Every row gives one point. Each copy is the shape, with its points in the same order, stretched, turned, moved and blurred by noise. Say if it was mirrored as well.

Shape:
[[-0.32 -0.40 -0.67]
 [ 0.35  0.30 -0.52]
 [ 0.28 -0.89  0.37]
 [-0.24  0.17  0.05]
 [ 0.31 -0.16  0.50]
 [ 0.15 -0.03 -0.01]
 [-0.21  0.81 -0.46]]
Copy 1:
[[-0.17  0.10  0.73]
 [-0.88 -0.21  0.00]
 [ 0.10  0.81 -0.15]
 [ 0.19 -0.16 -0.23]
 [ 0.03  0.29 -0.66]
 [-0.20  0.09 -0.24]
 [-0.40 -0.72 -0.09]]
Copy 1 is: mirrored
Copy 2:
[[-0.28 -0.68 -0.23]
 [ 0.19 -0.45 -0.80]
 [-0.05  0.78  0.32]
 [ 0.41 -0.36 -0.12]
 [ 0.41  0.59  0.08]
 [ 0.27 -0.07 -0.27]
 [ 0.56 -1.14 -0.69]]
Copy 2 is: mirrored
Copy 3:
[[ 0.52  0.32  0.27]
 [ 0.36  0.11 -0.45]
 [ 0.41 -0.57  0.63]
 [-0.36  0.09  0.03]
 [-0.22 -0.65  0.14]
 [ 0.14 -0.13  0.00]
 [-0.35  0.54 -0.57]]
Copy 3 is: mirrored

Shape:
[[ 0.50 -0.24  0.29  0.61]
 [ 0.63  0.50 -0.33  0.61]
 [-0.38 -0.48 -0.63 -0.32]
 [-0.75 -0.18  0.00 -0.48]
 [ 0.51 -0.46  0.08  0.00]
 [ 0.64 -0.50  0.11 -0.30]
 [-0.26  0.38 -0.09  0.09]
 [ 0.21 -0.57  0.08 -0.08]
 [ 0.35  0.33 -0.54  0.28]
 [-0.66  0.61  0.22 -0.17]]
Copy 1, 10 rows:
[[-0.01 -0.37  0.49 -0.65]
 [ 0.52  0.16 -0.25 -0.79]
 [-0.61  0.02 -0.27  0.28]
 [-0.37 -0.17  0.31  0.75]
 [-0.20 -0.67  0.10 -0.63]
 [-0.19 -0.82 -0.29 -0.51]
 [ 0.31  0.19  0.31  0.11]
 [-0.43 -0.53  0.11 -0.24]
 [ 0.32  0.32 -0.31 -0.47]
 [ 0.45  0.26  0.56  0.74]]
Copy 1 is: mirrored
Copy 2 (10 x 4):
[[-0.38  0.23  0.32  0.37]
 [-0.36  1.07  0.18 -0.25]
 [-0.14 -0.57 -0.91  0.17]
 [ 0.51 -0.64 -0.68  0.36]
 [-0.45 -0.41  0.06  0.17]
 [-0.46 -0.67  0.11  0.10]
 [ 0.29  0.37 -0.26  0.05]
 [-0.29 -0.62 -0.13  0.33]
 [-0.27  0.65 -0.21 -0.25]
 [ 0.79  0.28 -0.25  0.14]]
Copy 2 is: mirrored

Shape:
[[ 0.09  0.04 -0.28 -0.32  0.08 -0.66]
 [ 0.23  0.28  0.65  0.01  0.03 -0.31]
 [ 0.38  0.04  0.22  0.22 -0.44 -0.29]
 [ 0.47 -0.68  0.58  0.23  0.13 -0.49]
 [-0.06 -0.07 -0.27  0.39 -0.15  0.17]
 [ 0.40 -0.45  0.22  0.90  0.28 -0.10]
 [-0.25 -0.30  0.19 -0.42 -0.69 -0.67]
 [-0.34  0.10  0.07  0.57  0.27  0.43]
 [ 0.20  0.37  0.77  0.88 -0.04 -0.02]
 [ 0.41  0.29 -0.37 -0.13  0.37 -0.25]
 [ 0.01 -0.67 -0.41 -0.34 -0.56  0.19]
 [ 0.22 -0.16 -0.35 -0.44  0.43  0.48]]
Copy 1 (12 x 6):
[[ 0.47  0.23 -0.08 -0.07 -0.33  0.05]
 [-0.01  0.17  0.29  0.40  0.06  0.04]
 [ 0.21  0.16  0.29  0.01  0.02  0.38]
 [ 0.05 -0.43  0.11  0.11  0.53 -0.09]
 [-0.14  0.02  0.02 -0.17 -0.19  0.43]
 [-0.40 -0.16 -0.13 -0.08  0.53  0.08]
 [ 0.67 -0.43  0.06  0.20 -0.24  0.54]
 [-0.62 -0.09 -0.07  0.16 -0.13  0.25]
 [-0.50  0.13  0.16  0.45  0.39  0.34]
 [ 0.24  0.59  0.14 -0.21 -0.30 -0.11]
 [ 0.33 -0.32  0.33 -0.46 -0.47  0.44]
 [-0.15  0.19  0.46 -0.36 -0.53 -0.27]]
Copy 1 is: only turned
Copy 2, 12 rows:
[[-0.03 -0.01  0.54  0.09  0.58  0.19]
 [ 0.52  0.38 -0.29  0.09  0.45  0.68]
 [ 0.19 -0.04  0.19  0.30  0.29  1.01]
 [ 0.19 -0.06 -0.85 -0.01  0.91  0.79]
 [ 0.29 -0.39  0.17  0.24 -0.22  0.42]
 [ 0.87 -0.40 -0.60 -0.25  0.25  0.95]
 [-0.54 -0.01  0.30  1.11  0.89  0.30]
 [ 0.80 -0.20 -0.33  0.13 -0.42  0.13]
 [ 1.37  0.15 -0.40  0.10  0.02  1.19]
 [ 0.19 -0.05  0.44 -0.53 -0.01  0.35]
 [-1.12 -0.54  0.20  0.50  0.06  0.08]
 [-0.50 -0.19 -0.20 -0.58 -0.40 -0.25]]
Copy 2 is: only turned
Copy 3 (12 x 6):
[[ 0.44 -0.45 -0.17 -0.45 -0.25  0.45]
 [-0.22 -0.28 -0.12 -0.56  0.82  0.52]
 [ 0.30  0.18  0.06 -0.66  0.38  0.40]
 [-0.75 -0.29  0.08 -0.76  0.10  0.60]
 [ 0.53  0.41  0.48  0.22  0.17  0.10]
 [-0.42  0.35  0.56  0.05  0.33  0.65]
 [ 0.41 -0.38  0.03 -1.30 -0.07 -0.03]
 [ 0.08  0.38  0.59  0.57  0.78 -0.04]
 [-0.17  0.36  0.50 -0.20  1.33  0.47]
 [ 0.36 -0.15 -0.32  0.08  0.01  0.59]
 [ 0.54  0.24 -0.07 -0.19 -0.80 -0.30]
 [-0.04  0.00 -0.54  0.55 -0.33  0.04]]
Copy 3 is: only turned
Copy 4:
[[-0.44  0.38  0.29  0.29  0.03  0.56]
 [-0.51  0.10 -0.17  0.32  0.31 -0.18]
 [-0.16 -0.28 -0.44  0.47  0.56  0.18]
 [-0.97 -0.38  0.23 -0.20  0.70  0.33]
 [ 0.18 -0.29 -0.32  0.21  0.02  0.06]
 [-0.73 -0.98 -0.12 -0.05 -0.09  0.08]
 [-0.06  0.20  0.31  0.48  1.56  0.67]
 [ 0.06 -0.28 -0.10  0.07 -0.42 -0.41]
 [-0.44 -0.77 -0.52  0.53  0.07 -0.53]
 [-0.39  0.42 -0.22  0.17 -0.72  0.14]
 [ 0.57  0.31 -0.16 -0.19  0.93  0.56]
 [ 0.17  0.94 -0.08 -0.53 -0.53 -0.06]]
Copy 4 is: mirrored

Shape, 12 rows:
[[-0.04 -0.40  0.49  0.40 -0.30  0.22 -0.09 -0.37]
 [ 0.38  0.22 -0.55 -0.43  0.77  0.39  0.29  0.23]
 [-0.63 -0.41 -0.81  0.41  0.13  0.93  0.00 -0.08]
 [-0.19  0.06 -0.08  0.07  0.29  1.01  0.01 -0.04]
 [-0.52 -0.79 -0.25  0.44  0.17  0.00 -0.20  0.61]
 [ 0.88 -0.05  0.04  0.53  0.28 -0.32 -0.22  0.26]
 [-0.60  0.29  0.49  0.34 -0.41  0.01  0.79 -0.35]
 [-0.19  0.25  0.45  0.22 -0.88 -0.49  0.01  0.59]
 [ 0.02 -0.05 -0.11 -0.60  0.30 -0.50 -0.09  0.23]
 [ 0.42 -0.21 -0.04  0.19 -0.11  0.11  0.50  0.28]
 [-0.34 -0.10  0.36 -0.18 -0.72  0.50 -0.32 -0.07]
 [-0.23  0.04  0.58 -0.27 -0.11  0.53 -0.03 -0.04]]
Copy 1 (12 x 8):
[[-0.48 -0.39 -0.01 -0.12 -0.43  0.11  0.43  0.06]
 [ 1.41  0.79 -0.57  0.48  0.00 -0.04  0.17  0.03]
 [ 0.65  0.27  0.00  0.73 -0.15 -0.14  0.34  1.13]
 [ 0.41  0.50 -0.33  0.21 -0.60  0.10  0.41  0.58]
 [ 0.36  0.14  0.26  0.45 -0.14 -0.58 -0.49  0.50]
 [ 0.03  0.29  0.25 -0.52  0.24 -0.06  0.12 -0.22]
 [-0.33 -0.38 -0.25  0.36 -0.74  0.98  0.25 -0.07]
 [-0.90 -0.36 -0.34 -0.09 -0.22  0.53 -0.54  0.04]
 [ 0.42  0.18 -0.64  0.60  0.04 -0.29 -0.14 -0.40]
 [ 0.77 -0.08 -0.13 -0.02 -0.07  0.29 -0.08  0.04]
 [-0.68 -0.31 -0.68  0.12 -0.55  0.14  0.15  0.43]
 [-0.17  0.05 -0.65  0.09 -0.80  0.17  0.19  0.04]]
Copy 1 is: only turned
Copy 2 (12 x 8):
[[ 0.00  0.39 -0.11 -0.61 -0.09  0.17  0.22  0.59]
 [-0.76 -0.62  0.55  0.49  0.54 -0.75 -0.34 -0.04]
 [ 0.56 -0.44 -0.48  0.36  0.74 -0.76 -0.51  0.36]
 [ 0.14 -0.37  0.46 -0.01  0.76 -0.48 -0.30  0.12]
 [ 0.86 -0.62 -0.31  0.02 -0.49 -0.21  0.08  0.19]
 [-0.69 -0.57  0.32  0.05 -0.45  0.15  0.56  1.05]
 [ 0.24  1.18  0.46 -0.26 -0.34  0.35 -0.02  0.14]
 [ 0.16  0.25  0.34 -0.34 -0.60  1.16 -0.01 -0.13]
 [-0.56 -0.33  0.07  0.13 -0.18  0.04  0.13 -0.63]
 [-0.33 -0.05  0.34 -0.18 -0.27 -0.30 -0.38  0.69]
 [ 0.13  0.08  0.07 -0.53  0.48  0.52 -0.41 -0.36]
 [ 0.02  0.14  0.62 -0.55  0.33  0.07 -0.21 -0.35]]
Copy 2 is: mirrored
Copy 3 (12 x 8):
[[-0.03 -0.50  0.40  0.35  0.42  0.09  0.31 -0.43]
 [-0.02 -0.02 -0.40 -0.22  0.05  0.36 -0.72  0.28]
 [-0.23 -0.71 -0.26 -1.23 -0.01 -0.51  0.07 -0.10]
 [-0.31 -0.33 -0.13 -0.24 -0.21  0.33  0.03 -0.38]
 [-0.71 -0.53 -0.15 -0.69  0.56 -0.61 -0.03  0.37]
 [-0.15  0.13  0.40  0.12  1.32  0.46 -1.15 -0.06]
 [-0.14 -0.55  0.86  0.34 -0.52 -0.18  0.61 -0.19]
 [-0.58  0.52  1.02  0.57  0.24 -0.19  0.30  0.17]
 [-0.04 -0.09 -0.17  0.06  0.27 -0.01 -0.04  0.64]
 [-0.12 -0.18  0.13  0.44  0.45 -0.05 -0.46 -0.20]
 [-0.16  0.05  0.16  0.42 -0.05  0.10  0.84 -0.35]
 [-0.20 -0.18  0.07  0.42 -0.26  0.32  0.65 -0.24]]
Copy 3 is: mirrored
Copy 4, 12 rows:
[[-0.70 -0.14  0.33  0.01 -0.02  0.18  0.05  0.22]
 [-0.22  0.19 -0.49  0.11 -0.20 -0.82 -0.68 -0.73]
 [-0.94  0.25 -0.39  0.29 -0.42  0.08  0.44 -1.44]
 [-0.75  0.37  0.15 -0.40 -0.20 -0.30 -0.16 -0.86]
 [-0.25 -0.27  0.17  0.55 -0.76  0.62  0.14 -0.48]
 [ 0.10 -0.95  0.09  0.02  0.00 -0.01 -0.10  0.23]
 [-0.55  0.52  0.44  0.22  0.68  0.34  0.08 -0.60]
 [ 0.37  0.07  0.74  0.14  0.17  0.63  0.61  0.19]
 [ 0.19  0.16 -0.23  0.00 -0.43 -0.19 -0.53  0.26]
 [-0.26 -0.12  0.18  0.42 -0.16 -0.38  0.08 -0.22]
 [-0.34  0.45  0.62 -0.32 -0.26  0.04  0.34  0.09]
 [-0.50  0.49  0.62 -0.34 -0.09 -0.09 -0.44 -0.07]]
Copy 4 is: mirrored
